Each point is reached from the start by the listed moves, each made 0, 1 or 2 times, or once backwards (-1), plus a little noise. Say if it took an odd or an even number of moves. Then give how often each move was made.

Moves:
(1): +0.23 -0.05 +0.27 +0.13 +0.24 +0.08
(2): +0.02 -0.05 -0.06 -0.17 -0.03 -0.13
(3): -0.08 +0.02 +0.17 +0.05 +0.14 -0.08
Start: +0.14 -0.04 -0.03 +0.02 -0.10 -0.20
Points:
+0.62 -0.20 +0.46 +0.09 +0.36 -0.17 => odd (2, 1, 0)
+0.68 -0.16 +0.36 +0.22 +0.24 +0.04 => odd (2, 0, -1)
+0.01 -0.10 +0.19 -0.22 +0.11 -0.61 => even (0, 2, 2)
-0.03 +0.03 +0.38 +0.29 +0.23 -0.24 => odd (0, -1, 2)
+0.42 -0.07 +0.93 +0.55 +0.66 -0.06 => odd (2, -1, 2)

Moves:
(1): +0.05 +0.04 +0.08 -0.23 +0.26 +0.07 +0.08 +0.08 -0.19 -0.14 -0.03
(2): -0.09 +0.00 -0.04 +0.08 -0.06 +0.01 -0.27 -0.07 +0.05 -0.05 +0.11
(3): +0.27 +0.04 +0.09 +0.11 +0.09 +0.07 +0.00 -0.01 -0.04 +0.04 -0.18
(4): -0.17 -0.04 +0.15 +0.15 -0.08 -0.11 -0.17 +0.28 +0.12 -0.30 +0.13
(5): +0.05 +0.06 -0.08 +0.17 +0.15 +0.14 +0.38 -0.13 -0.22 +0.09 -0.09
(6): +0.04 -0.07 -0.05 +0.01 -0.23 +0.05 -0.08 +0.03 -0.01 -0.07 +0.05
(7): +0.17 +0.18 +0.08 +0.07 +0.00 +0.01 +0.23 -0.18 -0.09 +0.10 +0.09
(8): +0.00 +0.04 +0.04 -0.02 +0.05 +0.09 +0.13 +0.19 -0.11 +0.32 -0.04
Start: -0.08 +0.13 -0.16 -0.17 -0.03 +0.09 -0.05 -0.05 -0.11 +0.05 -0.05
Points:
-0.17 +0.03 -0.03 +0.49 -0.07 +0.01 -0.98 +0.12 +0.32 -0.16 -0.18 => even (-1, 2, 2, 1, 0, -1, -1, 0)
+0.63 +0.31 +0.36 +0.45 -0.46 +0.02 +0.06 +0.08 -0.09 -0.67 +0.03 => even (0, -1, 2, 2, 0, 2, 2, -1)
+0.73 +0.56 -0.04 +0.43 +0.50 +0.62 +1.07 -0.32 -0.84 +0.74 -0.55 => even (0, 0, 2, 0, 2, 0, 1, 1)
+0.22 +0.09 +0.00 -0.11 -0.41 +0.17 -0.05 +0.50 -0.03 +0.76 -0.24 => odd (-1, -1, 1, 0, -1, 1, 0, 2)
-0.90 -0.15 -0.02 -0.04 -0.09 -0.35 -0.67 +0.48 +0.39 -0.94 +0.29 => even (0, 0, -1, 2, 0, -1, -1, -1)

Moves:
(1): -0.25 +0.48 -0.08 +0.15 +0.14 +0.00 -0.11 +0.31 -0.27 -0.18 -0.07 +0.19 -0.15 -0.21
(2): +0.13 -0.14 -0.02 -0.15 -0.13 +0.03 -0.02 -0.20 -0.02 +0.00 +0.21 -0.03 +0.10 -0.15
(3): -0.08 +0.03 -0.02 -0.03 -0.02 -0.03 +0.01 +0.08 -0.12 -0.03 -0.15 +0.04 +0.12 -0.10
(4): -0.08 -0.36 +0.24 +0.20 -0.04 +0.05 -0.05 -0.18 +0.11 -0.12 +0.10 -0.01 -0.03 -0.03
(5): -0.07 +0.04 -0.13 -0.04 +0.31 +0.04 -0.04 +0.03 +0.04 +0.02 +0.07 -0.01 +0.08 +0.03
(6): +0.26 -0.37 +0.16 -0.01 -0.16 -0.06 +0.17 -0.47 +0.35 +0.07 +0.09 +0.08 -0.10 -0.21
(7): -0.07 -0.13 -0.10 +0.19 -0.20 -0.18 +0.14 -0.15 -0.15 -0.09 +0.13 +0.17 +0.05 +0.00
(8): -0.17 +0.17 -0.17 +0.03 +0.10 +0.07 -0.16 -0.01 +0.11 +0.09 -0.10 -0.23 -0.03 -0.01
(9): +0.09 +0.06 -0.02 +0.06 +0.04 +0.00 +0.06 +0.02 +0.09 -0.14 +0.00 -0.04 +0.13 +0.04
(10): -0.27 +0.00 -0.08 -0.10 -0.07 +0.05 +0.12 +0.08 +0.14 -0.04 +0.17 -0.01 +0.04 +0.02
(11): -0.01 -0.05 +0.04 +0.12 -0.01 +0.04 +0.18 +0.01 -0.11 +0.06 +0.03 -0.09 +0.04 -0.03
(12): +0.08 -0.11 -0.04 -0.13 +0.12 -0.14 -0.13 +0.24 +0.06 -0.02 +0.06 -0.28 -0.18 -0.01
Start: -0.17 +0.04 +0.04 +0.03 -0.25 +0.07 -0.08 -0.15 +0.06 -0.16 -0.12 -0.07 -0.04 +0.15
Points:
+0.10 -0.03 -0.66 -0.15 +0.17 -0.12 -0.23 -0.85 +0.67 +0.13 -0.29 -0.40 +0.34 +0.18 => even (-1, 0, 1, -1, 2, 1, 1, 2, 1, -1, -1, 0)
-0.51 +0.21 -0.07 +0.43 -1.03 -0.32 +0.28 -0.09 -0.83 -0.76 -0.31 +0.83 +0.59 +0.24 => even (0, 0, 2, 0, -1, -1, 2, -1, 1, 0, -1, -1)
-0.15 -1.32 +0.94 +0.30 -0.60 +0.50 +0.70 -1.06 +1.27 -0.27 +0.47 -0.02 +0.12 +0.43 => odd (-1, -1, -1, 2, 0, 1, -1, -1, 1, 2, 1, -1)
+0.18 -0.98 +0.06 -0.05 -0.47 -0.09 +0.23 -1.14 +0.59 +0.24 +0.41 -0.02 -0.13 +0.28 => even (-1, 0, -1, 0, 1, 1, 1, 0, -1, 0, 0, 0)

Moves:
(1): +0.10 +0.00 -0.01 -0.20 +0.00 -0.16 +0.04 +0.10 -0.08 +0.07 -0.09 +0.03 +0.07 +0.11 -0.07 -0.20 +0.10 +0.11 +0.08 +0.02 +0.17
(2): +0.13 +0.00 +0.20 +0.17 -0.16 +0.02 -0.21 +0.16 +0.14 +0.09 +0.10 +0.08 -0.12 -0.13 +0.18 +0.17 +0.04 -0.15 -0.11 +0.06 +0.04
(3): +0.07 -0.29 -0.02 -0.03 -0.15 +0.11 +0.07 -0.01 +0.03 +0.26 +0.10 +0.39 -0.23 -0.18 +0.18 -0.19 -0.12 +0.08 +0.06 -0.03 +0.17
(4): +0.07 -0.03 -0.17 +0.22 +0.02 +0.06 -0.26 +0.14 -0.05 +0.01 +0.01 -0.16 +0.10 -0.02 +0.05 -0.07 +0.11 +0.03 -0.27 +0.35 -0.07
(5): +0.03 -0.09 -0.03 -0.05 -0.03 -0.14 +0.01 +0.09 +0.03 -0.14 -0.03 -0.06 +0.14 -0.22 +0.12 -0.10 +0.19 -0.09 +0.01 -0.15 -0.02
(6): -0.29 +0.08 -0.08 +0.10 -0.18 +0.18 -0.05 -0.18 -0.23 +0.11 +0.10 +0.11 +0.00 +0.23 -0.06 -0.01 -0.07 -0.02 +0.07 -0.08 +0.25
(7): -0.02 +0.28 -0.05 +0.08 -0.19 +0.03 -0.10 -0.30 -0.21 +0.32 -0.17 +0.15 -0.11 +0.17 -0.08 -0.13 -0.18 +0.07 -0.22 +0.28 +0.33
(8): +0.03 +0.04 +0.40 -0.03 -0.02 -0.05 +0.04 -0.05 +0.12 -0.14 +0.03 +0.10 +0.01 +0.08 +0.22 -0.08 -0.05 -0.03 +0.03 -0.02 +0.06
(9): -0.08 +0.08 +0.22 +0.04 -0.13 +0.06 +0.12 +0.00 -0.11 -0.01 -0.26 -0.04 +0.02 +0.24 +0.03 +0.07 -0.12 -0.12 +0.10 +0.01 -0.04
(10): -0.11 +0.01 -0.04 -0.02 +0.08 +0.16 +0.10 -0.02 +0.05 +0.07 +0.09 +0.05 +0.03 -0.13 +0.01 -0.05 +0.16 +0.10 +0.10 +0.01 +0.13
(11): -0.14 +0.04 +0.01 +0.19 -0.01 -0.09 +0.23 -0.12 -0.03 +0.24 -0.10 +0.03 -0.14 +0.21 +0.05 -0.07 -0.04 +0.17 +0.28 -0.31 +0.09
(12): -0.07 +0.02 +0.14 -0.07 -0.14 -0.06 +0.05 -0.06 +0.11 -0.02 -0.05 -0.12 +0.02 +0.03 -0.11 +0.02 -0.13 +0.26 +0.17 -0.17 -0.04
(13): +0.04 +0.07 -0.07 -0.18 +0.02 +0.08 -0.01 +0.03 +0.01 +0.04 -0.06 +0.04 +0.12 +0.04 -0.01 -0.01 -0.04 +0.04 -0.14 -0.14 -0.12
(14): +0.38 +0.16 +0.03 +0.15 +0.03 +0.01 -0.14 -0.07 -0.07 -0.22 -0.17 -0.37 +0.09 +0.10 +0.01 -0.09 -0.05 -0.08 -0.02 -0.17 -0.09
(15): -0.12 -0.16 -0.32 -0.21 +0.21 +0.05 +0.13 -0.10 -0.05 -0.12 -0.08 -0.03 -0.02 -0.06 -0.04 +0.10 +0.06 +0.24 +0.03 -0.24 +0.20
(16): +0.05 +0.05 -0.04 -0.11 -0.05 +0.07 +0.08 -0.03 +0.28 -0.21 -0.22 -0.11 -0.05 +0.07 -0.06 -0.11 -0.15 -0.07 -0.08 -0.30 +0.03
(17): +0.00 -0.08 +0.08 -0.02 -0.03 +0.07 +0.05 -0.10 +0.22 +0.15 -0.07 +0.15 +0.10 +0.08 +0.05 +0.10 -0.16 +0.02 +0.18 +0.01 +0.02
(18): +0.12 +0.09 -0.05 +0.12 -0.09 +0.01 +0.14 -0.04 -0.06 -0.02 +0.07 -0.01 +0.03 +0.12 -0.03 +0.03 -0.11 +0.04 -0.16 +0.16 +0.12
(19): +0.03 +0.16 -0.25 -0.39 +0.11 -0.05 -0.04 +0.06 -0.05 -0.11 -0.03 -0.21 +0.04 +0.02 +0.04 +0.05 -0.10 +0.02 +0.14 +0.11 -0.16
(20): -0.02 +0.14 +0.05 +0.18 +0.00 -0.02 -0.10 +0.05 +0.01 -0.11 -0.09 +0.10 +0.15 +0.06 -0.01 +0.04 +0.02 +0.02 +0.08 +0.08 -0.09
Start: +0.13 -0.01 -0.03 +0.20 -0.39 +0.19 -0.15 +0.06 -0.04 -0.27 +0.17 -0.01 -0.01 -0.20 -0.14 -0.09 +0.04 -0.11 -0.16 +0.09 +0.00
Points:
+0.65 -1.10 -0.09 +0.24 -0.71 -0.03 +0.48 -0.51 +0.17 +0.68 +0.41 +0.96 -0.12 -0.57 +0.27 -0.90 -0.19 +1.04 -0.23 +0.71 +1.34 => even (1, -1, 2, 1, 1, -1, 1, 1, -1, 0, 0, 1, -1, 0, 1, -1, 2, 2, -1, -1)
+0.22 +0.44 -1.04 -1.25 -0.85 +0.65 +0.77 -0.64 -0.74 -0.57 -1.12 -0.90 +0.25 +0.15 -0.49 -0.74 -0.37 +0.81 +0.22 -1.89 +1.03 => odd (1, 0, 1, -1, 2, 1, 1, -1, 2, 2, 0, 2, 2, 2, 2, 1, -1, 1, 1, -1)
-0.54 +0.10 +0.04 +0.53 -1.28 +0.72 +0.15 -1.34 +0.05 +0.13 -0.70 -0.26 -0.48 +0.98 -0.24 +0.36 -1.28 +0.42 +0.58 -1.29 +1.16 => even (-1, 1, 0, 0, 0, 2, 1, 0, 1, -1, 1, 2, -1, 1, 2, 1, 2, 0, 0, -1)

Moves:
(1): -0.22 +0.17 -0.05 +0.07 -0.22 -0.08 -0.02 -0.32 +0.03 -0.04 +0.03 -0.06 +0.02 +0.05 +0.13 +0.04 -0.07 -0.13 +0.00 +0.03 +0.08 -0.05 -0.18 -0.03 -0.04
(2): -0.04 +0.03 -0.09 -0.08 -0.05 +0.10 -0.05 +0.02 +0.31 +0.17 +0.18 -0.15 -0.13 -0.11 -0.08 -0.08 -0.13 -0.22 +0.00 +0.06 -0.05 -0.02 +0.05 -0.02 +0.10
(3): +0.02 +0.11 -0.10 -0.10 +0.08 +0.07 +0.04 +0.03 -0.04 -0.01 +0.03 +0.00 -0.05 -0.09 +0.09 -0.14 -0.06 +0.02 +0.02 -0.01 +0.11 -0.01 +0.00 -0.06 -0.09
(4): -0.02 -0.04 +0.15 -0.11 -0.17 +0.07 +0.10 -0.09 +0.07 -0.27 +0.14 +0.01 +0.05 +0.05 +0.15 -0.18 +0.02 -0.05 +0.10 -0.08 -0.04 +0.00 +0.06 +0.00 +0.14
(5): +0.03 -0.06 +0.00 -0.01 +0.09 -0.01 -0.04 +0.04 +0.11 -0.09 -0.17 +0.02 -0.02 +0.08 +0.03 +0.08 -0.16 +0.13 +0.00 -0.12 -0.21 +0.13 +0.05 -0.06 -0.14
(6): +0.12 -0.08 +0.17 +0.10 -0.14 +0.14 +0.04 -0.09 -0.02 +0.04 +0.19 -0.16 -0.16 -0.01 +0.23 +0.19 -0.14 +0.14 +0.13 +0.02 +0.25 +0.11 -0.05 +0.01 -0.01
(7): -0.03 +0.07 -0.11 +0.09 +0.00 -0.17 +0.11 -0.06 -0.36 -0.04 +0.24 +0.06 +0.02 +0.12 -0.16 -0.07 +0.06 -0.21 +0.08 +0.07 -0.09 -0.02 +0.10 +0.00 -0.12
(8): +0.10 +0.03 +0.07 -0.13 +0.00 -0.11 +0.05 -0.34 +0.00 -0.16 -0.23 +0.09 +0.09 -0.01 +0.04 +0.06 -0.10 +0.16 +0.03 -0.14 +0.00 -0.08 +0.08 -0.02 -0.04
(9): -0.01 +0.02 -0.12 -0.12 -0.09 -0.05 -0.05 -0.11 +0.06 +0.28 -0.10 -0.14 +0.00 +0.07 +0.09 +0.16 +0.15 -0.12 -0.04 +0.21 -0.15 -0.12 +0.00 +0.02 -0.18
(10): +0.04 +0.03 -0.03 +0.02 -0.16 -0.06 -0.15 +0.10 +0.15 -0.04 +0.10 -0.08 -0.14 -0.14 +0.01 +0.07 +0.08 +0.03 -0.05 -0.17 -0.08 +0.28 -0.08 +0.05 -0.06
(11): +0.02 +0.15 +0.13 +0.03 -0.03 +0.03 -0.07 +0.02 -0.16 -0.10 -0.14 -0.07 -0.06 +0.08 +0.04 +0.03 +0.00 +0.09 -0.06 -0.05 +0.15 -0.02 +0.03 -0.11 -0.03
(12): -0.27 -0.02 -0.01 -0.12 -0.14 +0.13 -0.10 -0.07 -0.19 -0.27 +0.14 +0.08 +0.10 -0.03 +0.02 -0.21 -0.14 -0.04 +0.14 +0.06 +0.17 +0.10 +0.12 -0.13 +0.18
(13): +0.06 +0.06 +0.15 +0.03 -0.10 +0.09 -0.02 +0.02 -0.03 -0.05 +0.03 +0.06 +0.08 -0.02 +0.08 -0.10 -0.07 -0.05 +0.15 -0.18 -0.09 -0.32 +0.07 +0.09 -0.17
(14): -0.04 +0.14 -0.09 +0.02 -0.04 +0.05 -0.04 -0.02 +0.01 +0.08 +0.15 +0.01 -0.03 -0.13 +0.07 -0.06 +0.02 +0.20 -0.11 +0.00 +0.02 +0.04 +0.08 -0.01 -0.12
(15): -0.12 +0.05 -0.03 -0.02 +0.14 +0.03 +0.01 +0.01 -0.05 +0.08 +0.10 +0.03 +0.00 +0.01 -0.01 +0.12 +0.03 -0.07 +0.01 +0.07 +0.12 -0.01 +0.05 -0.01 -0.01
(16): -0.14 -0.12 +0.19 -0.16 -0.08 +0.19 +0.15 +0.13 -0.08 +0.16 -0.09 +0.10 -0.09 +0.02 +0.07 -0.28 -0.06 +0.15 +0.00 -0.19 -0.01 -0.09 -0.18 -0.17 +0.19
(17): -0.16 -0.01 +0.05 +0.02 +0.00 +0.04 -0.01 +0.01 -0.02 -0.21 -0.15 -0.03 -0.02 -0.14 -0.06 +0.00 +0.04 -0.16 +0.04 +0.06 -0.06 -0.11 -0.02 -0.33 +0.22
(18): -0.11 +0.02 -0.02 -0.30 +0.01 -0.02 -0.05 +0.13 +0.10 -0.03 -0.10 -0.14 +0.09 -0.11 -0.14 +0.01 -0.01 +0.18 -0.14 -0.02 -0.11 +0.19 -0.15 -0.10 +0.01
(19): +0.14 -0.12 -0.09 +0.03 -0.09 -0.10 +0.02 +0.10 +0.12 -0.05 +0.15 -0.06 -0.10 +0.10 -0.15 +0.04 +0.11 +0.08 +0.20 -0.09 -0.12 +0.09 +0.08 +0.11 +0.05
(20): -0.05 -0.03 +0.05 -0.02 +0.05 -0.10 +0.21 +0.37 -0.11 -0.10 -0.13 +0.17 -0.22 -0.05 -0.08 +0.09 -0.04 -0.04 -0.02 +0.20 +0.10 -0.02 +0.17 -0.02 +0.30
(21): -0.09 +0.04 +0.09 -0.34 +0.10 -0.22 -0.18 -0.08 +0.19 +0.03 -0.10 +0.11 +0.06 +0.00 +0.08 -0.18 -0.03 -0.07 -0.04 +0.09 -0.15 -0.14 -0.12 -0.09 +0.12
(22): -0.18 -0.04 -0.09 -0.12 +0.15 +0.01 -0.15 -0.27 -0.08 -0.44 +0.09 +0.16 +0.00 -0.06 -0.10 +0.10 +0.02 +0.07 -0.05 +0.21 -0.08 +0.32 +0.02 +0.17 -0.03
(23): +0.15 +0.17 -0.17 -0.04 +0.10 +0.00 -0.11 -0.11 -0.11 +0.16 -0.08 -0.09 +0.12 +0.03 +0.18 +0.03 -0.01 +0.05 -0.13 -0.01 -0.13 -0.03 -0.12 +0.09 -0.07
(24): -0.10 +0.33 +0.04 -0.09 +0.04 +0.09 -0.06 -0.06 -0.16 +0.01 -0.01 -0.09 +0.10 -0.19 -0.01 -0.23 +0.08 +0.19 +0.06 -0.03 +0.02 +0.16 +0.07 -0.01 +0.00
Start: -0.04 -0.09 -0.09 -0.04 +0.14 +0.26 +0.20 +0.05 +0.16 -0.04 -0.04 +0.03 +0.18 +0.06 -0.12 +0.08 -0.11 +0.03 +0.00 +0.07 -0.11 -0.22 -0.13 -0.05 +0.10
Points:
-0.67 +0.75 +0.80 +0.02 -1.62 +0.97 +1.30 -0.64 -0.79 -1.81 +0.86 -0.09 -0.75 -0.59 +0.45 -1.02 -0.59 +0.18 +1.63 -0.25 +1.10 -0.49 +0.86 -0.94 +1.23 => even (2, 1, 2, 2, -1, 2, 1, 2, 0, 0, 1, 1, 1, 1, -1, 1, 2, -1, 2, 2, -1, 0, -1, 2)
-0.42 +0.15 -0.08 -0.13 -0.64 +0.36 +0.65 +0.67 -0.13 -0.33 +0.78 +0.05 -0.83 -0.76 -1.01 -0.21 +0.29 +0.01 +0.81 +0.03 -0.01 +0.29 +1.28 -0.26 +1.15 => odd (-1, 2, -1, 0, -1, 0, 1, 2, 1, 2, 0, 1, 0, 1, 1, 1, 1, -1, 2, 2, -1, 0, -1, 2)
-0.26 +0.51 -0.15 -1.01 +0.28 +1.01 +0.43 +0.91 -0.44 +0.22 -0.86 -0.51 +0.57 -0.12 -0.39 -1.17 -0.20 +1.41 -0.01 -0.85 -0.01 +0.35 -0.56 -0.76 +1.10 => odd (0, 0, 1, 0, 0, -1, -1, 0, -1, -1, 1, 1, -1, -1, 0, 2, 0, 2, 2, 0, -1, -1, 2, 2)
-0.09 +0.63 +0.54 -1.52 +0.10 -0.50 +0.14 +0.47 +0.45 -0.53 -0.53 +0.53 +0.38 -0.17 -0.21 -1.15 -0.44 +0.99 +0.29 -1.38 -1.15 +0.10 +0.06 -0.27 +0.26 => even (0, 0, 0, 1, 2, -1, 1, 2, -1, 2, 0, 0, 1, 0, 1, 1, -1, 1, 1, 1, 2, -1, 0, 2)
